Rows are points. Each copy is the shape, with its points in the same order, stretched, turned, moved and blurred by noise. Say if it was mirrored as well.

Shape, 6 rows:
[[ 24  47]
 [ 48 -37]
 [ 60 -29]
 [ -3   4]
 [-34  16]
 [-45  17]]
Copy 1:
[[ -9  31]
 [ 74 -13]
 [ 72  -1]
 [ 15 -18]
 [ -7 -27]
 [-13 -35]]
Copy 1 is: only turned
Copy 2 (6 x 2):
[[ 31 -35]
 [ 52  22]
 [ 57  29]
 [  7   1]
 [-16 -12]
 [-19 -10]]
Copy 2 is: mirrored
Copy 3:
[[-17 -37]
 [ 34  10]
 [ 34   3]
 [-20   6]
 [-41   3]
 [-49  12]]
Copy 3 is: mirrored

Shape:
[[ 14   9 -33]
 [ 31  11  13]
 [ 32 -12  24]
 [  2  23  26]
 [ -7   6  26]
 [-57 -34 -72]
 [ 12   1 -17]
 [-51   9  23]]
Copy 1:
[[-31  46  22]
 [ 13  13  31]
 [  2 -14  34]
 [ 32  10 -15]
 [ 15 -11 -15]
 [-95  22 -61]
 [-21  26  17]
 [ 19  -9 -70]]
Copy 1 is: mirrored
Copy 2, 8 rows:
[[ 40  13  -8]
 [ 12  58 -14]
 [ -1  72  15]
 [-24  43 -29]
 [-32  36  -5]
 [  2 -73  46]
 [ 19  21   0]
 [-68  -3 -12]]
Copy 2 is: only turned
Copy 3 (8 x 3):
[[ 20 -40 -31]
 [ 46 -44  13]
 [ 54 -21  10]
 [ 13 -41  34]
 [ 12 -20  25]
 [-40  41 -73]
 [ 24 -30 -16]
 [-28   7  44]]
Copy 3 is: mirrored
Copy 4, 8 rows:
[[ 22 -19 -18]
 [-14 -27 -24]
 [-22 -37  -3]
 [-26  -3 -22]
 [-22  -2  -4]
 [ 58  10  42]
 [  9 -21  -9]
 [-20  29   6]]
Copy 4 is: mirrored

Shape, 10 rows:
[[  9 -14 -19 -24]
 [-20  13  42  12]
 [-22   4  66 -11]
 [ 78   9 -19  47]
 [ 43 -49  -4  -9]
 [ -8  18 -11 -42]
 [-18 -16 -11  -9]
 [ 34 -14 -18   6]
 [-14  -2  -3 -35]
 [ -7   9  -8  27]]
Copy 1, 10 rows:
[[  8 -23  53 -12]
 [-37  -1 -39  -3]
 [-80 -23 -17  -4]
 [ 95  -3 -33  89]
 [ 17 -76  34  27]
 [-10   5  58 -25]
 [ -2 -18  25 -44]
 [ 45 -24   9  23]
 [-24 -14  49 -28]
 [ 25  18 -23 -16]]
Copy 1 is: only turned
Copy 2:
[[ 18  13  25  -9]
 [-52  -7  -2  41]
 [-64 -25  27  49]
 [ -9   3 -55 -60]
 [ 26 -32  12 -27]
 [ -6  40  44   7]
 [ 13  10  13  24]
 [ 14   2  -7 -20]
 [ -1  19  40  17]
 [-10  18 -25  18]]
Copy 2 is: mirrored

Shape (12 x 8):
[[-29 -12 -41 -13  33 -25 -58   6]
 [  8  21  26  29   0 -31  24  48]
 [-23   5  -5 -43  48  -7  21  12]
 [  6 -13 -11 -52 -25  37 -32 -40]
 [-26   7 -19 -35 -16 -28 -27 -22]
 [ 10  12  13  17 -44 -32  17  27]
 [ 37  38 -49  45 -18  -1  29 -26]
 [-41 -42   0   9 -30  25 -35  27]
 [ 50 -32  13  -1  -4   8  48   9]
 [ -6  -9 -62  18  51 -30  52  11]
 [-26  27 -17  26 -32  28   8  23]
 [-38  39  12   8  23  18  37 -46]]
Copy 1:
[[ 10  -5  12   1  -6  55 -73  37]
 [-17 -37 -28   4  41 -53  11  27]
 [ 31 -13 -37 -33  -2 -27   9   5]
 [ 22  95  24 -20 -30  -6 -13 -10]
 [ -5  57   8 -20 -18  -7 -66  -7]
 [-13   9  -3  11  18 -67 -16  18]
 [-32   9 -24  51 -49 -37   8  -2]
 [ 18  19  55 -25   2  -6 -27  82]
 [ 18  -7   3   3  -7 -75  81  -6]
 [ 21 -76 -23  12 -32 -25   7   8]
 [  6  20 -10   6  -9 -37 -15  64]
 [-23  31 -38 -38 -36 -14  50  27]]
Copy 1 is: only turned
Copy 2 (12 x 8):
[[-71  15 -11  -6  20 -17   4 -11]
 [  9 -51   3  48   9  -2  41   2]
 [ 11  15  32 -19   2  15  26  17]
 [-31  16 -10  -2 -10  40 -59 -22]
 [-28  27  17  12 -10   1 -21 -55]
 [  9 -43 -14  54  -3  13  21 -41]
 [ 24  -3 -65  54 -33 -42  -8 -11]
 [-52 -11 -33  12  84  25 -24 -16]
 [ 25 -55 -27  -8 -13  26  17  14]
 [ 19  13 -37 -22   7 -45  52  20]
 [  8  15 -42  65  45  10  -8  -4]
 [ 56  18  31  39  -6 -35 -39  14]]
Copy 2 is: only turned
Copy 3 (12 x 8):
[[ 21 -58  17 -40 -23   6  14  -8]
 [-25   4 -31  18 -17 -14 -22  20]
 [  1  -1 -12 -24  23 -16  24  39]
 [ 89 -15   1  -6   6   7  11  16]
 [ 46 -37 -11 -17 -32  -1  28   8]
 [  4   1 -18  33 -39 -10 -14  28]
 [-28  19  -1  58   6  78  -4  30]
 [ 36 -21  36  14  -3 -26  -7 -18]
 [  7  57   1   7   4  15 -18  70]
 [-69  33  32  -4  14  28  31  43]
 [-11 -11   2  60  24  10   1   4]
 [-26  29 -39  35  62  29  45  -6]]
Copy 3 is: mirrored

Shape (15 x 9):
[[  5  -2 -18 -11   7  -5  10 -27   0]
 [-42  23  31  13  10 -14 -46  -3   3]
 [-14   0 -25 -26   2  24  17  -5  -9]
 [ 16   7   9   4   6   1 -44  -8  14]
 [ 14 -54 -22 -15 -13  -8  11   3   7]
 [ 13  23   1   4  -8  -6  13 -52  15]
 [ 11   8 -22  13  12   7  18 -12 -26]
 [ 16  23  29   5  37  -9  15 -25 -27]
 [ -8  16   5   4 -12 -15  15   2 -19]
 [ 15  24  24  -3  -5  -3   9  -3   8]
 [ 10 -34  -9  12  20  -5   8  10  16]
 [-40  24 -13   9  -2   7 -58  -6  14]
 [ 17  20  13   7   3  11  18   7   3]
 [ 13  14  -3 -27  -6  52   2  -9 -36]
 [  7  -8  -9  12  -2  23  15 -48  -3]]
Copy 1 (15 x 9):
[[  0  11 -12  -7  -6 -20 -30 -31 -22]
 [-32 -18  48   3   2  -6 -15  38  30]
 [-22  17 -28 -13 -19   2   6 -28 -47]
 [  3 -32  24  -8  32   2 -26   4   4]
 [ 29  21   3 -12  29 -31  36 -30 -35]
 [-10   5 -18  20 -10 -12 -52 -20   3]
 [  9 -19 -19 -12 -32   2 -39 -17 -21]
 [  9  13   6  10 -32  -7 -95  20  -2]
 [  0  18   0  -3 -32   4 -11   1  19]
 [ -5  17 -10   6 -11  10 -29  10  28]
 [ 30 -11  -5 -16  19 -28   8  -2 -10]
 [-38 -50  23 -16  14  -1  12  -3   6]
 [  1   0 -26  -3 -18  20 -21  10  15]
 [-26   0 -10  10 -22  50 -22  -6 -64]
 [ -3 -18 -14  30 -11  -3 -31  -7 -46]]
Copy 1 is: only turned
Copy 2, 15 rows:
[[  0   4  -2  12 -13   7 -25  10 -24]
 [  4 -45  -7  34 -43 -49  10 -41  13]
 [ 15  11  12 -17 -28  13  14  26 -25]
 [ -8  -5  22  28  -2 -26 -28 -32   8]
 [-21  36  22  30  27  25  11   8 -14]
 [ -7  -8 -22  18  -2   4 -49   2   0]
 [ 13  10  17 -13  -5  -7 -20  38  -4]
 [-11 -13  -8 -14 -27 -23 -42  37  23]
 [  2 -23   4   4   9  -5  12  14  -6]
 [-17  -9   2  -9   4   0 -16  -7  11]
 [-13  32  10   3  18 -26 -18  -6   4]
 [ 30 -33  15  33 -42 -38  11 -50 -15]
 [  2   3  11 -25  11 -13 -18   3  17]
 [ 17   1  34 -16 -30  27  16  35  15]
 [  9   5 -16  18  -8  13 -35  18  20]]
Copy 2 is: mirrored
Copy 3:
[[-16   8 -10  -6 -19 -17 -13  -1  -7]
 [ 21  11  -7 -15  39  49 -12  45   9]
 [ -8  11 -16   9  -6  -4  12 -27 -24]
 [ 18  -1  11 -13 -21   2   9  37  13]
 [-38 -17   9  30 -23 -15   1 -16  29]
 [  1  -5  -2 -43 -14 -19 -38   8 -11]
 [  2  45   1   0 -12 -25 -13 -20   6]
 [ -7  58  33 -13   4 -18 -34  34 -14]
 [ -8  28   7 -15  16  26 -14 -10  16]
 [ -1  13  24 -29   8   2   2  11  -2]
 [-26  10  12  21   4 -45   6   9  28]
 [ 39  -8 -39 -17  10  36  12  19   6]
 [  2  28  26 -20   7 -20  10  -4   1]
 [ 25  25  24  15 -30   6   7 -23 -36]
 [  8   2   9   1 -14 -38 -44 -11  -9]]
Copy 3 is: only turned

Shape, 14 rows:
[[  7  23 -16   4  18   2 -12  23  15 -15 -54]
 [ 48  -9   8 -10   0  20  77  21 -14   3 -35]
 [-27   5 -30  -2  23   2  -2  21  -1  10 -53]
 [ 43  -2  10 -12 -17  -5 -13  17  19   3   7]
 [-24 -13  10  12  -5  18  -8  21 -12  -8   9]
 [ 46 -15   9 -35   8   2 -14   6  32   4   0]
 [  4 -10  -8  15 -16  -8   4   4  -3  -6  13]
 [ 33  24 -24   5  -8  48  -9   9 -10  -3  -8]
 [  4 -13   7   9 -12  26  27 -14  38 -27  17]
 [ -9  -2   8  -1 -17  10  -7  14  -5 -27 -17]
 [ -4 -14   3  -2 -18  33  30 -33 -15 -10   9]
 [ -5  30  10 -10  12   9  -9 -16   0   4  13]
 [ -5 -12 -17   4   4  -2   7  22 -15 -31   2]
 [-25  33 -24 -17 -13   0 -13  22 -13   1  12]]
Copy 1:
[[ -1 -36  19  55   9  25  53  18  12  10 -14]
 [ 95 -45  23  47 -28 -46  18  -1 -22 -41  33]
 [ -9 -27  31  28  28  45  37  50   3   2  -7]
 [ 18   0 -31  14 -19 -39  11  -8   7  11 -12]
 [ 20 -32  -3 -39  -2  12  20  10   6   0 -20]
 [ 12 -14 -34  18 -19 -37  -6  18  37 -10   3]
 [ 19  17  -9 -17 -11 -11  17  -5   5  -1  -9]
 [ 48 -24 -38   4 -25  24  28  12 -14  24  10]
 [ 25 -26  -7 -21 -59  -6  -5 -13   6 -15  23]
 [ 19 -34   7  -2 -17  11  18  -2   9  -7 -28]
 [ 41 -15 -12 -26 -33  17 -24 -12 -15 -32  15]
 [-10  -3 -35  -8  10  18   9   3 -16 -30  12]
 [ 35  -9   5 -15  -8   2  38  22  26 -22 -13]
 [ -5  17 -30 -17  -2  30  47  34 -32 -10 -17]]
Copy 1 is: only turned
Copy 2 (14 x 11):
[[ 25 -12  -5  -3  25 -36 -19 -22 -10   6  32]
 [ 29   8  43  25  53 -26  17 -27 -93   4  12]
 [ 22 -11  26  -2  25 -11 -38 -17   1  28  37]
 [ 23  18   0  23 -16 -26   7   6 -11 -25  -5]
 [-14  -5  19  25   1   4  -6  33   7  20   1]
 [ 15  24  -7   0 -28 -31 -18  12 -35 -38  -7]
 [ -6  -2  31  25   0   2  17  -4  13  -6  -2]
 [ 12  -7   7  61  12   3  -1  -4 -32 -24  42]
 [-35 -10   5  11 -30   7   4  -8 -42  -6 -14]
 [  4 -19  12  30  13 -30  -9  15  -3   3  -7]
 [-16 -29  40  36  -3  11   7   2 -37 -19 -11]
 [ 19 -14  -8  -5   6  21   1  -3  -1 -12  -7]
 [-15   2  26  24  32 -11  -5   0   8   1   1]
 [ 33  -4  10  41  34  21 -18  -2  34  10   1]]
Copy 2 is: only turned
